Each row is a point. Any point is a mix of the corners, with weights that add up to 1. It lies inside the corners' shape when no weight is negative. Is each point inside? If not, which corners have a negative weight?

Corners:
(1): [-1.4 -6.5 -2.5]
(2): [2.1 0.2 1.8]
(3): [-2.1  8.4  8.3]
(4): [-1.9 -0.4 -6.8]
Points:
[ 1.6 -1.5 -0.7] -> outside (3)
[-1.4 -4.7 -2.2] -> inside
[-2.3 -1.1 -1.2] -> outside (2)
[-1.1  3.6  5.4] -> outside (4)
[-0.6 -1.6 -2.5] -> inside

Corners:
(1): [0.8 3.8 6.1 6.0]
(2): [-3.7  0.7 -0.9 -0.6]
(3): [  0.5   3.2  -5.3 -12.3]
(4): [ 3.2 -1.1 -1.0  0.4]
(5): [-10.1   0.2   5.4  -7.0]
Points:
[-3.5  0.8 -0.5 -1.2] -> inside
[-1.3  2.8 -1.4 -5.9] -> outside (4)
[4.6 1.6 0.2 1.8] -> outside (2, 5)
[-3.5  1.9  4.6 -0.6] -> inside
[ 1.7 -0.5 -0.7 -0.4] -> inside
[ 1.4  1.4 -2.4 -2.2] -> outside (5)
[-1.7  2.1 -2.9 -3.2] -> outside (4, 5)
[-1.0  1.6 -1.6 -4.3] -> inside
[-5.5 -1.6  2.0 -2.0] -> outside (1, 3)

Corners:
(1): [-8.1 -1.0 -1.5 -0.9  3.6  7.0 -5.5  3.1]
(2): [  0.4   4.9   2.7 -12.8   2.0  -0.5   1.6  -0.1]
(3): [ 1.1  7.5  8.7 -1.6 -1.5 -7.1 -4.7 -4.8]
(4): [ 4.8  1.1 -8.1  5.3 -3.2 -2.9  5.4 -1.0]
(5): [ 1.7 -4.0 -1.4  6.7  4.7  0.0 -4.3  6.2]
(6): [-1.8  0.1  1.5 -2.1  6.7  4.2  2.9  1.1]
(7): [ 1.9  1.1 -8.0 -0.1 -0.5  7.3  0.9 -2.0]
(8): [ 0.0 -1.1  1.5  2.9 -4.1  5.7 -4.4  3.5]
(9): [-0.3 -4.9 -2.1  2.2 -3.8  2.5 -3.2 -3.5]
Points:
[-1.2 -0.2 -1.2 -0.3  2.3  2.4 -1.1  1.5] -> inside
[-1.6 -2.2 -4.7  2.4  1.3  6.9 -1.4  1.7] -> outside (2, 3)
[ 1.6  4.1  2.7 -3.3  2.3  1.8 -0.9 -0.2] -> outside (1, 4, 9)
[-1.2 -0.5 -0.4  0.3 -0.1  3.2 -4.9  1.3] -> outside (4, 6)
[-0.4 -0.8 -2.4  0.2  2.2  2.9  0.4  1.7] -> outside (3)
[-0.3 -0.6 -1.5 -1.4  2.1  4.0  0.9  1.2] -> outside (3)
